Every row gives one point. The ring and each string are closed loops that go straight from each point to the next, and from the last back to the first. Before rounding, they use only three directions, however many columns there are. How many times does the string pass through the ring? Passing back the other way cancels.

Ring (7 x 3):
[[ 10.7   1.4 -21.4]
 [-10.1 -17.4 -16.6]
 [-16.5 -20.9   0.5]
 [-11.8  -4.9  16.4]
 [  8.7  23.0  20.3]
 [ 23.8  28.7  10.6]
 [ 27.1  17.1 -12.1]]
String (26 x 3):
[[  2.9  26.7  16.1]
 [ 10.7  13.5   9.1]
 [ 30.3   9.9  12.0]
 [ 34.0  33.9  16.4]
 [ 34.1  15.4   4.6]
 [ 11.5   4.9  -0.4]
 [  8.1  20.3  -4.4]
 [ 25.9  -1.3  -7.9]
 [ 29.4  -4.3 -19.3]
 [  2.8   5.1 -30.0]
 [ -8.7   4.7 -20.7]
 [  0.9  -2.0 -11.2]
 [ 12.6 -16.4 -14.7]
 [  3.8 -21.1 -26.5]
 [-19.4  -1.1 -29.7]
 [ -5.3   3.4 -17.7]
 [  0.3   7.2 -18.2]
 [ 11.5  19.7 -33.4]
 [ 33.4  14.1 -20.4]
 [ 43.2   9.1  -9.7]
 [ 42.4  34.5  -1.8]
 [ 18.1  37.6   6.9]
 [ 10.0  19.9   6.4]
 [ 24.1   4.6   7.1]
 [ 20.1  28.9  23.6]
 [  1.6  46.9  30.6]]
Times through: 3
String:
[[ 37.9  34.1   7.8]
 [ 34.1  12.5   0.0]
 [ 17.2   3.5  -1.5]
 [ 14.9  31.5  -9.4]
 [ 17.1  24.9 -15.3]
 [ 25.7  16.4 -27.0]
 [ 23.0   1.2 -26.0]
 [ 16.2  -5.6  -5.6]
 [  2.5   1.4  -8.4]
 [-19.7   1.6 -21.5]
 [-20.4 -16.8 -25.9]
 [  1.7 -30.5 -16.3]
 [ 11.6 -12.6  -3.6]
 [-15.7  -3.5  -3.1]
 [-38.3 -19.7  -0.7]
 [-27.3 -27.5   6.3]
 [ -7.9 -23.0   9.5]
 [ 11.5 -11.4   4.2]
 [ -3.0   2.8   6.6]
 [-17.9  13.0  19.7]
 [-25.2  29.1  36.5]
 [  4.1  18.1  27.7]
 [ 17.9   6.9  13.4]
 [  6.8  15.3   8.5]
 [  3.8  37.2  14.5]
 [ 19.9  47.9  15.6]]
Times through: 5
